Each point is reached from the start by the listed moves, each made once or not at all, plus a little noise. Is the number of moves made odd or even? Then give how often each move was made.

Moves:
(1): [-18  33 -29]
(2): [ 33  58 -14]
Start: [13  2 10]
Points:
[45 60 -2] -> odd (0, 1)

Moves:
(1): [ 8  3 -5 -7  6  0  0  3 -9 -3 -5]
(2): [ 5  9 17  9  6 10  7  6 15 11  4]
(3): [ 0  5  4 -3 -8  1 -1 -3 11  7 -4]
(4): [17 -1  7  9 -9 -7  4 -1 -2 -9 -1]
(5): [ -5 -13   2  -8  -3   6   2   1   1  -1  -3]
(6): [  1   1   8  -1  -6 -13  11   6   6  13   9]
(7): [ 1 -1 13  0  7 -3  3 -4 14 10 -4]
(8): [-10  12   8   1   4  -1  -3   7  -9  -6 -11]
Start: [ 7 -3 10  6  6 -6 -7 -6  3 -4 17]
Points:
[ 25   1  29  10 -18 -24   8  -3  17   8  21] -> odd (0, 0, 1, 1, 0, 1, 0, 0)
[ 26  -8  25  -3 -14 -20  10  -1   9   2  13] -> odd (1, 0, 1, 1, 1, 1, 0, 0)
[ 16   8  45  14   2 -30   8   2  12   5  11] -> even (0, 0, 0, 1, 0, 1, 1, 1)
[19 21 60 22  5 -6  4 -1 32  9  2] -> odd (0, 1, 1, 1, 0, 0, 1, 1)
[  3 -10  25  -6 -12 -12   5  -2  21  16  18] -> odd (0, 0, 1, 0, 1, 1, 0, 0)
[ 28  -9  39  -4  -6 -21  12  -3  25  13  10] -> even (1, 0, 1, 1, 1, 1, 1, 0)

Moves:
(1): [ -3   6  -1  -7  -2   2   7  -1  11 -11   0  -5 -12   6  -5]
(2): [ 14  -4  -9   1   1  -3  -5 -15 -11  -2   0  10  -1  -9 -10]
(3): [  1   2  15  -6   8 -21   7 -12   4 -11   9  -9  10   1   1]
(4): [ 18 -10   5  -7   3   0   5   5  -9   1  16  -5 -10   1  -2]
(5): [  3  -9   0   0   7  -5  -2  -3  -4   9 -10   2 -13   6   1]
(6): [ -3  12  18  19  -7   9  -4 -16   2   8 -15  -8  -7 -16  12]
(7): [13 15  1 -2 11  6  0 -6 -8 14 -1 12 -5  4 -1]
(8): [ -5   0   2  -7 -11   2  -2   4 -21   3  -4  -3   0   8  -5]
(9): [  1  -4   5   3  -8   5   3  -2  11 -17 -20   7   5   6   0]
(10): [  1   4  -4  11  -9   4  10   2   9   0 -11 -15  17   9   5]
(11): [  0   5  -8  25   3 -12  -2  13  -9 -13 -11   6 -11   3  -5]
(12): [  7   5   2   4 -13  -9   3  -1   3  10   5  15  -9   4   9]
(13): [  5   6  -7   0  -6  -7 -12 -14   3   6   2  -4  -6   5   4]
(14): [ -8   1  -5  -3   6   0  12  -7 -13  -8   1  -4  -5  -5  19]
Start: [-12   6  -5   4  -9 -14   7   2   7   8   1   4   7  -3   2]
Points:
[-10   7   5  28  -6 -56  27  -9  -1 -22 -24  22 -16  12  26] -> even (0, 0, 1, 0, 1, 0, 0, 0, 1, 0, 1, 1, 0, 1)
[  6  43  -4  41 -20 -19   8 -29 -51  20 -22  32 -32 -14  20] -> odd (0, 1, 0, 0, 0, 1, 1, 1, 0, 0, 1, 1, 0, 1)
[  5  30  19  21 -22  -7  13 -26  21  20 -39  28 -34   7  18] -> even (1, 0, 0, 0, 1, 1, 1, 0, 1, 0, 0, 1, 0, 0)
[-13  38  18  37 -12 -23  34 -26 -11 -17 -60 -13 -14  19  25] -> even (1, 0, 1, 0, 1, 1, 1, 1, 1, 1, 1, 0, 0, 1)
[  8  16  -1   7  -3 -53  13  -7   7 -20  18 -13 -22  13  -6] -> odd (1, 0, 1, 1, 0, 0, 0, 0, 0, 0, 1, 0, 1, 0)

Moves:
(1): [  9  -3  -3  -1   2  -1   3   1  -4   3  -4  -4  -9  -1   6 -12  -5  -5
  -4  -4   8 -11  -8  -2   4]
(2): [ 0  5 -2  3 -4  3 -2  5 -8 -6 10 -4  4  1  8  7 -3  8  1 -3  4  9 -6  2
  0]
(3): [-1  9 -5  2 -6 -3 -5 -5 -1 -4  1 -3  3  4 -1 -5  2 -4  1  0  5  1  2 -2
  4]
(4): [ -3   4 -12  -1  -2  -3   4   0   1  -5  -4  -5   3   0   1  -1  -9   0
  -4   7  -5   1   6   0  -9]
(5): [ 6  4  7  8  3 -7 -3 -1  5 -9  5 -2  3 -3 -4  8 -1 -1  1 -1  0 11 12 -4
  0]
(6): [  4   9   0  -3   3   2   0   2   9   3 -13   5  -3   4   1   7  -5   7
 -10   5   2 -10  -1  -5   5]
(7): [ 0  5  2  4 -2 -4  2  5 -2 -3 -5  5 -3  0 -2  0  0  7 -5  5 -5  1  8 -3
  4]
(8): [ 12 -14  -3   2   4   3   5  -9  -2  -2 -12  -9 -11   0  12  -4  -2   7
   1  -1  10  -7   0   3 -11]
(9): [ -3  -2   3   0 -11  -4   4  13   1  -4   8   0   3   3  -3   5   2  -2
   2  -3   4   0   2   1   1]
(10): [-2 -1  0 -5 -4  1  2  5  1  5  3  2  6 -5  3 10  3 -1 -4 -7  1  3  6 -2
  1]
(11): [ 0 -1  4 -9  1  1 -7  2  7 -6 -2 -8 -2  6  4 10 -2  4 -1  5 -4 -3 12 -8
 -1]
(12): [ -5   3  -9  -8   0  -2  -2   0   3  -9  -2   2  -2   8   4   6  -1  -6
  -1  -1  -6 -13 -10  -7  -1]
(13): [ 1 -6  9  7  1  9 -5  1  1  1 12 13  0 -6  0  4  1 -5  2  2 -4 -4  3  1
  4]
(14): [ 1 -6  4  8  3  0 -2  5  0 -3 -2  0  5 -3  7  2 -3  2  2 -5 -5 -2  5  8
  3]
(15): [-2 -4 14 -4 -6  0 -3 -6  0  8 -6 -2 -7  0 -2  5 -2 -4 -2  1 -8 -4  4 -2
 -1]
(16): [ 8  3  2 -6  0  4 -3  3 10 -2 -9  0 -7 -2 -3 -3 11  0  4 -3  0 -1 -7  4
  2]
(17): [ 1 -1  4  0  1  2 -3  0 -1  1  2 -7  1  0  3  4  6 -4  2  1  3 -2  3  1
 -5]
(18): [  1   8  -1  -2  -3   3   0   1  -8  -5   6   1   4  20  -5   8  -2   5
  -3  13 -12   6   6  -3   2]
(19): [ 2  7 -7  0 -3  2 -2  3 -5 -1 -3 -3 -3  7  0 -2 -7 -6  3  7  6  3  3  0
  7]
(20): [  5  -4   2   5 -10 -11   3  -6  -3  11   8  -1  -1   2  14  -7  10  -1
   6   3   2   5  -4   4   6]
(21): [ -2 -14   7   3  -5  -7   2   6   0  -5   9  -1   1  -3  -4   6   4  -2
 -13   4   2  13  -6 -16  -7]
(22): [-11   3  -6   3  -1   1   1  -4   3   2   4  -4  -3   6  -1   7  -1   3
  -6   1 -10  -6   2   0   3]
(23): [-2  2  4 -2  2 11  4  3  1  5 -5  2 -2  5 -1 -1  1  0  1  0 -2  4  1 -4
 -9]
(24): [ 4  4  0  8  0  7 -1 -9 -1 -1 -3 -5  3 -4 -4 -1  4  1  6  6  7  1 -3 -4
  3]
Start: [ 13   0 -10  -2   9   4   2  14   4  -3   3  -9 -12  -7  -1   3   2   0
   1  -8   9 -15   2   0  -2]
Points:
[ 46  13   8  -7 -10  -8 -10   9  20  -2 -30 -26 -36   7  21  22   9   8
  -5   5  17 -17  35 -14  16] -> odd (0, 0, 1, 0, 1, 1, 1, 1, 0, 1, 1, 0, 0, 0, 1, 1, 0, 0, 1, 1, 0, 0, 0, 0)
[ 43  28 -14   3  -8  12  -8  -5   9 -13 -29 -43 -30  16  27  18   6  -3
  10  12  26 -20   2 -13  -9] -> even (0, 1, 1, 1, 1, 1, 0, 1, 0, 0, 0, 1, 0, 0, 1, 1, 1, 0, 1, 1, 0, 0, 1, 1)
[ 21  20  -3  -7 -12   6  -2  35  10 -37 -15 -27 -11  33  23  60 -20  22
 -20   8 -14 -18  47 -24 -13] -> odd (0, 1, 1, 1, 1, 1, 1, 1, 1, 1, 1, 1, 0, 1, 1, 0, 0, 1, 0, 0, 0, 0, 1, 0)
[  3   4   9   5 -29   5   4  46 -12 -18  19 -22   6  16   4  44   1   5
 -21   5  -9  14  31 -19 -19] -> even (0, 1, 1, 1, 0, 0, 1, 0, 1, 1, 0, 0, 0, 1, 1, 0, 1, 1, 0, 0, 1, 0, 1, 0)
[ 36  -9   3   2   1  14   2   9   0  12   9  -5 -15   8  28  25  13   7
  -3   8  11 -23  13   0   1] -> odd (0, 0, 0, 0, 0, 1, 0, 1, 0, 1, 0, 0, 1, 0, 0, 0, 1, 1, 0, 1, 0, 0, 0, 0)
[ 38  -4  -8  17  -1   3  -1  17  -2 -19  10 -17 -25  -1   9  -4  -7 -16
   6 -10  37 -22  15  -2   8] -> odd (1, 0, 1, 0, 1, 0, 0, 1, 1, 0, 0, 0, 1, 0, 0, 0, 0, 0, 1, 0, 0, 0, 0, 0)
[  3   6   1   2 -14  25 -10  12  -2  -2  24 -27  -1  24  31  56   4   1
   1  16 -28 -21  26 -12  -5] -> even (0, 1, 0, 1, 0, 0, 0, 0, 0, 1, 1, 1, 1, 1, 1, 0, 1, 1, 0, 1, 0, 1, 1, 1)
[ 40  13  -4  19  11  26  -8   7  10 -30 -14 -37 -24  16  12  19   3  10
  -2  19  -6 -26  43 -12  -6] -> odd (1, 0, 1, 1, 1, 0, 1, 1, 0, 0, 1, 0, 1, 1, 0, 1, 1, 1, 0, 0, 0, 1, 1, 1)
[ 43   6  -2   0  -7  11 -10 -11  10   5 -21 -52 -42   9  37  10  15  12
   0   2  27 -44  -5  -9   9] -> even (1, 1, 1, 0, 0, 1, 0, 1, 0, 0, 1, 0, 0, 0, 1, 1, 1, 0, 0, 1, 0, 1, 0, 1)
[ 35  -7   1  10  -2  14  11  12   6  -2 -24 -10 -34 -10  10   6 -14   5
 -11  10  19 -48  11 -10  -2] -> odd (1, 0, 0, 1, 0, 1, 1, 1, 1, 0, 0, 0, 1, 0, 1, 0, 0, 0, 0, 0, 0, 0, 0, 1)

Moves:
(1): [ 2  2  0 -1 -3  6  3 -5  1 -2 -5 -5 -1  5  1  0 -2  1  5  2 10 10 -4 -1
 -2 -1]
(2): [  1  -3   4   4  -9  10   1  -5   4   0  -6   0  -7  -4   9   1   7  -5
   0   0 -10   0  15   1  -2   3]
(3): [-2  1 -4 -4  9  5 -3  2  5 -4 -7  1  6  0  4 -7  3 -2 -3  0  2  2 -1 -1
 -2  2]
(4): [ -2   7  -2  -2   0  -4   6   0  -1  -7  -8   4  -4  -6 -11  -2   0   5
  -2   4   5   3   1   0   1 -12]
(5): [ 10   1  -3   2   4   6   2  -9  -4  -2  -4   4 -10   1   2  -5   9   8
   8  -7  -7 -10  -7   5  -7  -3]
(6): [  1   7   1 -10  -5  -3  -5   0  -4 -11   6  -2   3  -6  -4  -3   8   9
   0   5   0   0   5  -5   6  -2]
(7): [-1  1  7  6 -3 -4 -1  9  6 -1 -5  8  0  7 -3  1 -5  4 -4  1  1  1 -2 -9
 -7 -5]
(8): [ 8  0  1  2 -3 -1  4  0  1 -3 -1  0 -1 -3 -2  2  3 -4  1  0 -9  6 -2  0
 -3  0]
(9): [  4   7   1  -4   1  -7  -2   5   2  -3  -4   4   0 -12   9   2  -2  -5
  -4   3   3  -2   4   8  -2   0]
(10): [  0  13  -8   4  -5   0  -5   6  -5   2   1   0  -4   2   4  -4   0  -8
  10   4   5  -2   4 -14   7  -1]
(11): [  4   1   0  -4   4   1  -2  -6  -3  -5   4  13  -4  -2   6  -1  -5   3
  -3   4  -4   5   0  -9  -2 -12]
(12): [ 3 -7  1 -2 -3  4 10  3  0 -1  0  9  3  4  4  0 -2 -3  3  7  5 -5  0 -2
  7 -5]
(13): [ -5   2  -1  11   1  -5  -7  -3   2 -13   3  -3  -6   1   1  -4   0  -1
  -4   7   0  -2  -1   2   0  -1]
(14): [ -3   0   3   1   4   7   2   0  -8  -9   2   6   3   8   0   8   0   5
   8 -12   3   4  16  12   2  -7]
(15): [ 3 -6 -5  0  1 -6  2  0 -3  2 -2  2  3  0  1 -5 -4  1  2  8  2 -5  5  0
  1  4]
(16): [ 12  -1   1   2   5   4  -6  -6  11   1   4  -2  -8   6  -2   2  -6  -2
   3  -4   0  -3   5  -7 -11  -1]
(17): [-1  0 -8  5 -4 -4 -2  2 -1 -1  1  8 -1  7 -2 -5  6 -7  0  0  1  0  0  8
  0  0]
(18): [  5  -6  -1  -3   2   8 -17  16   3  -5   0   8  -3  -3  -2  -2  -1   4
   0  -3   1  -4  -4  -2   4   2]
(19): [  6  -4  -4   1  -8  -4   4   2 -11  -2   9  -4  -8   0   2 -16  -6  -3
  -4  -7   9   8  -6   3 -10  -1]
(20): [ -3   5   3  -6   3   7   5  -1   3  -4   2   1  -5   2  -8  -7   0  -3
  12  10  -7  -3 -13   1   8   7]
(21): [-4  1  1 -4  6 -2 -4  0 -7  2  2  3  2 -2 -4 -4  0 -3  1  4  5  2  5  1
  0 -3]
(22): [ -4  12  -1  11   0   5   0   9   4   2   6   7  10  -4 -10   3 -10   0
   1  13   1  -5  -3   8  -8  -4]
(23): [  1   4  -1  -1   2  -4  -5 -10  -3  -2  -5   0  11   3  -5  -1  -2  -7
  -1   1  -2  -1   0  -3  -3   4]
(24): [ 2  6  2  8 -5 -1  0 -4  3  4  4  1  7  0  4 -1  3  5  0  0 -1  6 -2 -5
 10  1]
Start: [-5  3 -3  1  6 -2 -4 -6 -7 -6  2 -6 -2 -2 -4 -2 -7 -7 -7 -1 -2  8 -5  5
 -2 -3]
Points:
[  0  27   2  32 -11  15  -9 -15   3 -29   4   9 -24  25  -6 -16   1 -26
  25   9  -5  29  19  -7   0 -10] -> even (1, 1, 0, 0, 0, 0, 1, 1, 0, 1, 0, 0, 1, 1, 0, 1, 1, 0, 0, 1, 1, 0, 0, 1)
[ 11  38 -15  -5  20   9  -2 -16  -1 -32  -9  20  -7  -2   4 -17 -18  -8
  22  18  17  23  12 -12   7 -25] -> odd (1, 0, 1, 1, 0, 0, 0, 0, 1, 1, 1, 0, 0, 1, 1, 1, 0, 0, 0, 1, 0, 0, 0, 1)
[ 24  17 -17   2  -7  12 -25 -10 -18 -60  22  20 -24  21  -9 -31 -12 -22
  25  12   8  22  -2 -13   2 -19] -> even (1, 0, 0, 0, 0, 1, 0, 1, 0, 1, 1, 1, 1, 1, 0, 1, 1, 1, 1, 1, 0, 0, 1, 0)
[ 28  23 -14  23  -2  -2 -18  14  -9 -52   1  40  -9   3  -9 -18 -47 -16
   2  28  25  19   9  -8 -28 -43] -> even (1, 0, 0, 1, 0, 0, 1, 1, 1, 1, 1, 1, 1, 1, 1, 1, 0, 1, 1, 0, 0, 1, 1, 0)
